Every row gives one point. Each copy is the shape, with its points in the same order, stretched, turned, moved and blurred by noise. Say if it was mirrored as well.

Shape:
-0.22  -0.76  -0.06
+0.36  +0.34  -0.15
-0.54  +0.21  -0.33
-0.43  +0.19  +0.03
+0.09  +0.13  +0.30
+0.42  +0.19  +0.10
-0.15  +0.01  -0.01
Copy 1:
-0.34  +0.32  -0.23
+0.14  -0.29  +0.10
-0.69  -0.23  -0.09
-0.51  -0.02  +0.17
+0.03  +0.02  +0.38
+0.25  -0.11  +0.19
-0.29  -0.05  +0.11
Copy 1 is: mirrored
Copy 2 (7 x 3):
+0.20  +0.87  -0.11
-0.57  -0.17  +0.10
+0.10  +0.04  +0.68
+0.28  -0.09  +0.37
+0.07  -0.17  -0.10
-0.38  -0.11  -0.11
+0.03  +0.13  +0.19
Copy 2 is: mirrored
Copy 3 (7 x 3):
-0.22  -0.21  +0.84
+0.37  -0.20  -0.48
+0.62  +0.49  +0.19
+0.21  +0.52  +0.02
-0.20  +0.13  -0.32
+0.04  -0.26  -0.43
+0.08  +0.14  +0.08
Copy 3 is: mirrored

Shape, 6 rows:
+0.44  -0.17  -0.27
-0.27  +0.01  +0.12
+0.36  +0.06  -0.22
-0.33  -0.04  -0.23
+0.39  +0.05  -0.19
-0.42  +0.18  -0.20
Copy 1 (6 x 3):
-0.49  -0.09  -0.13
+0.22  +0.04  +0.09
-0.36  +0.06  +0.04
+0.14  -0.17  +0.27
-0.40  +0.04  +0.01
+0.22  -0.04  +0.48
Copy 1 is: only turned
Copy 2:
-0.62  +0.30  +0.39
+0.24  -0.06  -0.22
-0.31  +0.14  +0.31
+0.04  +0.23  -0.15
-0.29  +0.11  +0.31
+0.31  +0.24  -0.16
Copy 2 is: mirrored
Copy 3 (6 x 3):
+0.27  -0.07  -0.79
-0.16  -0.22  +0.39
+0.31  +0.17  -0.50
+0.27  -0.49  +0.35
+0.28  +0.18  -0.54
+0.35  -0.29  +0.62
Copy 3 is: mirrored
Copy 4 (6 x 3):
-0.66  +0.46  +0.25
+0.39  -0.18  -0.04
-0.31  +0.48  +0.37
+0.06  -0.33  +0.28
-0.33  +0.56  +0.27
+0.41  -0.39  +0.40
Copy 4 is: only turned

Shape, 7 rows:
+0.11  -0.54  +0.42  +0.40
-0.08  -0.04  +0.24  +0.05
-0.12  -0.27  +0.39  +0.30
+0.26  -0.06  +0.25  -0.32
+0.09  -0.42  -0.15  -0.69
+0.05  +0.23  -0.10  +0.22
+0.00  +0.34  -0.39  +0.07
Copy 1:
-0.01  -0.32  -0.79  -0.41
-0.11  -0.08  -0.32  +0.05
-0.19  -0.11  -0.59  -0.16
+0.27  -0.35  -0.39  +0.14
+0.24  -0.48  +0.13  +0.06
+0.20  +0.27  -0.07  -0.08
+0.31  +0.36  +0.33  -0.05
Copy 1 is: only turned
Copy 2:
+0.31  +0.06  -0.30  +0.42
+0.11  +0.19  -0.18  -0.05
+0.21  +0.00  -0.38  +0.12
+0.31  +0.69  +0.01  -0.12
-0.43  +1.09  +0.12  +0.34
-0.03  -0.21  +0.27  -0.06
-0.33  -0.13  +0.57  -0.02
Copy 2 is: only turned
Copy 3, 7 rows:
+0.29  -0.33  -0.47  +0.38
-0.04  +0.05  -0.18  +0.23
+0.04  -0.07  -0.42  +0.42
+0.28  +0.07  +0.17  +0.05
-0.02  -0.46  +1.10  +0.15
-0.09  -0.20  -0.40  -0.32
-0.29  -0.36  -0.13  -0.53
Copy 3 is: only turned
Copy 4, 7 rows:
-0.20  +0.10  +0.77  -0.08
-0.04  -0.12  +0.12  -0.08
-0.24  -0.13  +0.45  -0.05
+0.20  +0.07  +0.01  -0.31
+0.02  +0.67  -0.06  -0.17
+0.23  -0.27  +0.01  +0.22
+0.33  -0.21  -0.22  +0.38
Copy 4 is: mirrored

Shape, 10 rows:
+0.43  -0.26  -0.11  -0.13  +0.14  -0.12
+0.44  -0.02  -0.03  +0.14  -0.07  +0.25
-0.08  -0.01  +0.02  +0.13  +0.20  -0.16
-1.16  -0.40  +0.11  -0.19  -0.13  -0.14
-0.07  +0.00  -0.02  +0.06  +0.12  -0.19
-0.44  -0.12  +0.17  +0.02  +0.36  -0.03
-0.08  -0.27  -0.20  +0.05  +0.13  +0.13
+0.24  -0.20  +0.16  -0.28  -0.62  +0.05
+0.39  +0.24  -0.63  +0.15  -0.20  -0.05
+0.08  +0.30  -0.10  -0.76  +0.28  +0.30
Copy 1:
+0.05  +0.31  -0.16  +0.05  -0.06  +0.19
+0.38  +0.16  -0.18  +0.25  -0.17  -0.02
-0.20  -0.06  -0.04  +0.10  -0.13  +0.08
-0.80  -0.05  +0.24  -0.27  -0.13  -0.35
-0.17  -0.09  -0.06  +0.07  -0.03  +0.04
-0.46  +0.05  +0.31  +0.06  -0.03  -0.05
-0.14  +0.13  +0.12  +0.15  -0.33  -0.05
+0.31  +0.40  -0.47  -0.32  +0.14  -0.21
+0.36  -0.25  -0.33  +0.26  -0.64  +0.26
+0.19  +0.14  +0.32  -0.35  -0.17  +0.29
Copy 1 is: mirrored
Copy 2 (10 x 6):
+0.25  -0.04  +0.42  +0.31  +0.16  -0.10
-0.06  +0.16  +0.17  +0.31  -0.23  -0.51
-0.08  +0.01  +0.21  -0.13  +0.20  -0.06
-0.26  +0.97  +0.46  -0.63  +0.49  +1.18
+0.06  +0.09  +0.11  -0.09  +0.13  -0.02
-0.39  +0.24  +0.50  -0.38  +0.20  +0.31
-0.34  +0.26  +0.30  +0.11  +0.23  +0.20
+0.57  +0.70  +0.24  +0.24  -0.27  -0.10
+0.02  -0.08  -0.46  +0.61  -0.22  -0.38
-0.62  +0.10  +0.61  +0.21  -0.92  +0.13
Copy 2 is: mirrored

Shape (13 x 8):
-0.56  -0.19  +0.34  +0.07  -0.02  +0.01  +0.41  -0.20
-0.51  +0.07  -0.36  +0.04  +0.09  +0.09  -0.31  +0.03
+0.18  +0.03  -0.21  -0.01  +0.08  -0.15  -0.20  -0.06
-0.30  +0.37  +0.21  -0.11  -0.42  -0.11  +0.05  +0.31
+0.26  -0.19  -0.09  -0.76  +0.20  -0.38  +0.07  +0.15
-0.04  +0.10  +0.22  +0.14  -0.06  -0.10  -0.07  -0.20
+0.30  +0.08  +0.46  -0.05  +0.22  -0.33  +0.50  -0.64
-0.22  +0.19  +0.02  -0.22  -0.23  -0.31  +0.40  -0.11
+0.44  -0.04  -0.23  +0.07  -0.53  +0.28  +0.01  -0.64
-0.03  +0.43  +0.52  +0.12  -0.15  -0.02  +0.21  +0.08
+0.13  +0.02  +0.07  -0.16  -0.29  -0.35  -0.18  +0.01
+0.23  +0.60  +0.49  +0.16  -0.31  -0.12  -0.71  -0.22
-0.23  +0.37  +0.18  +0.06  -0.06  -0.53  -0.12  +0.65
Copy 1:
+0.13  +0.11  -0.75  +0.05  -0.06  +0.25  +0.12  +0.10
-0.35  -0.23  +0.13  -0.09  -0.36  -0.22  +0.25  -0.02
-0.19  -0.16  +0.20  -0.02  -0.01  -0.15  +0.06  +0.12
-0.57  +0.05  -0.31  +0.38  +0.15  +0.31  +0.28  +0.03
-0.19  -0.30  -0.40  -0.09  +0.54  -0.14  +0.09  -0.05
-0.08  -0.06  -0.03  +0.07  -0.06  +0.21  +0.02  +0.23
+0.49  +0.03  -0.30  +0.23  +0.32  +0.31  +0.04  +0.54
-0.03  -0.03  -0.45  +0.45  +0.12  +0.01  +0.24  +0.33
+0.25  -0.02  +0.45  +0.56  -0.14  -0.06  -0.35  +0.26
-0.16  +0.24  -0.27  +0.27  +0.29  +0.59  +0.34  +0.07
-0.31  -0.18  -0.02  +0.16  +0.17  +0.00  -0.19  +0.27
-0.45  -0.24  +0.58  +0.13  -0.14  +0.54  -0.23  +0.41
-0.80  +0.09  -0.29  -0.14  +0.17  +0.12  +0.32  +0.13
Copy 1 is: mirrored
Copy 2, 13 rows:
+0.03  +0.43  +0.21  +0.06  +0.35  +0.60  +0.09  -0.04
-0.04  -0.19  -0.13  -0.22  +0.15  -0.01  -0.38  +0.26
-0.12  -0.02  +0.01  -0.17  -0.14  -0.20  +0.02  -0.11
+0.75  +0.46  +0.07  -0.09  +0.02  -0.22  +0.45  +0.49
-0.26  +0.08  +0.14  +0.30  -0.46  +0.03  +0.56  +0.28
+0.19  +0.22  -0.11  -0.25  +0.20  +0.07  +0.23  -0.24
-0.15  +0.46  +0.03  +0.24  +0.35  +0.23  +0.72  -0.60
+0.17  +0.41  +0.39  +0.16  +0.40  +0.01  +0.44  +0.22
+0.29  -0.29  +0.68  -0.31  +0.18  +0.04  +0.36  -0.98
+0.74  +0.59  -0.25  +0.09  +0.12  -0.27  +0.51  -0.01
+0.09  +0.19  +0.06  -0.44  -0.16  -0.04  +0.49  +0.02
+0.74  +0.05  -0.94  -0.72  +0.23  -0.21  +0.67  -0.18
+0.37  +0.71  -0.30  -0.25  -0.13  -0.59  +0.26  +0.83
Copy 2 is: mirrored
